Each row of a before or after table is a point. The points were changed in one or more steps. Then noise was added and the rows were shuffled. The steps act on columns, c1 being the first. What was done? A step turns or swaps two columns, mirrors them in a line or flattens them onto one, adds a multiple of one to another, or multiplies or shifts one. Angles are multiples of 10 degrees, from the lower column toward the higher: turns from -170 to 170, lines from 10 to 170 but not 90. Use the fewest steps. Two steps may share a column if one is a turn and the other turns, adds or multiplies; they go together, in the order done. Otherwise the lowest column goes first.

Before:
[[ 25   4]
 [ 35  62]
 [-19 -12]
 [ 38  38]
 [-48  17]
 [-12  66]
 [ 29  26]
 [-29  27]
 [-67 -16]
 [ 29 -14]
 [ 73  29]
 [ 64 -43]
 [-59 -42]]
After (13 x 2):
[[-71  10]
 [-23  -2]
 [-30  12]
 [-30  -5]
 [ 38   5]
 [ 26  11]
 [ 11  31]
 [-63 -17]
 [-34  25]
 [ 64 -11]
 [ 16  -6]
 [-36  16]
 [ 64 -14]]
Steps: multiply c1 by -1; multiply c2 by 0.4

Before, 12 rows:
[[-27  19  -4 -11  -1   8]
 [-13 -92 -24 -20 -11  -1]
 [ 25  23 -38  -3  15 -18]
 [-28 -22 -14  21  20  95]
 [ 30   1  23 -22  12  60]
 [ 27  -2 -13  17   1   9]
 [ 12  12 -16  -4  -5 -16]
 [ 26 -13 -34  -7 -23   5]
 [ 19  25 -17  27   7  -4]
 [ -9  15  16  23  -6 -23]
 [ 17  -1  -9 -16 -22  13]
 [ 26  19 -26  -9   3 -22]]
After (12 x 6):
[[ -7 -18 -22   4 -35   8]
 [ 12  13  -2  -2   2 -30]
 [-23  18 -46  23 -16 -12]
 [-29   0  23 -22 -10  59]
 [  5  -1  -8   4 -32  20]
 [ -6  16 -29  11 -10  -8]
 [ 22  20 -23   4  20  12]
 [-20  -3 -11 -20 -18  -6]
 [-27  22 -61  13  -7 -15]
 [-21  24 -44 -16  -4 -21]
 [ 15 -93  68  15  -2  11]
 [  9 -23   4 -75  32  60]]
Steps: mirror c1 and c5 in the line at 110 degrees; add -1 times c2 to c3; mirror c4 and c6 in the line at 110 degrees

Before:
[[ -7 -18  62  41 -10   8  53  -4  -6 -12 -72]
 [ -6 -48 -18  36   7  24  43   0 -47  52 -46]
 [-64 -48  45 -18  92  35 -37  10  19  25 -13]
 [-24  56 -53 -14   0  32  15   5  20   9  41]
 [  2 -44  44   7  50  23 -44 -26  27  41   2]
 [ -8 -24 -70  -9  -2  30   2  34  45   3  11]
 [ 15   9 -64  27  51  44   3  25   5 -20  16]
 [-25  -7  64  -6  57   4 -71  33  19  56 -45]
 [ 28  24 -63 -53   5  26  30   3  -5 -37   1]
 [-28 -32  48 -11  65 -31 -40  30   7  11  26]
 [-11  28 -95  -3  22  -8  18 -19  30  -7  -9]
 [ 20  -5  21  18  22   7  89  10  17  48 -55]]
After, 12 rows:
[[ 17   7  59  43  41  53 -23  -2   7  26  17]
 [ 21  -3 -10  27   9  20 -40  87  20 -48 -53]
 [ -1 -49 -39  14  24  55  36 -28  27 -49   2]
 [ -5 -21  62 -15  33  -4 -37 -10  44   7  10]
 [ 29  23  60 -83  25   1 -19  28   0  49  -5]
 [-30  56  57 -24  30  -2 -14   6  21  -1  44]
 [-26 -30 -47 -19 -36  64 -18 -51   8 -24  29]
 [ -7  30  92  -7  -7  30   7  25  34  20 -11]
 [-66 -45 -39 -29  38  91   4 -35  25 -32 -12]
 [ -7 -47  31  55  24  13 -10  40 -51 -50 -49]
 [-29 -10 -48 -10   7  53 -10 -83  17 -67 -46]
 [ -8 -16 -64  64  15 -13 -12  46  -3   1 -69]]
Steps: turn c3 and c10 by -170 degrees; multiply c4 by 1.6; swap c5 and c6; turn c7 and c8 by 110 degrees
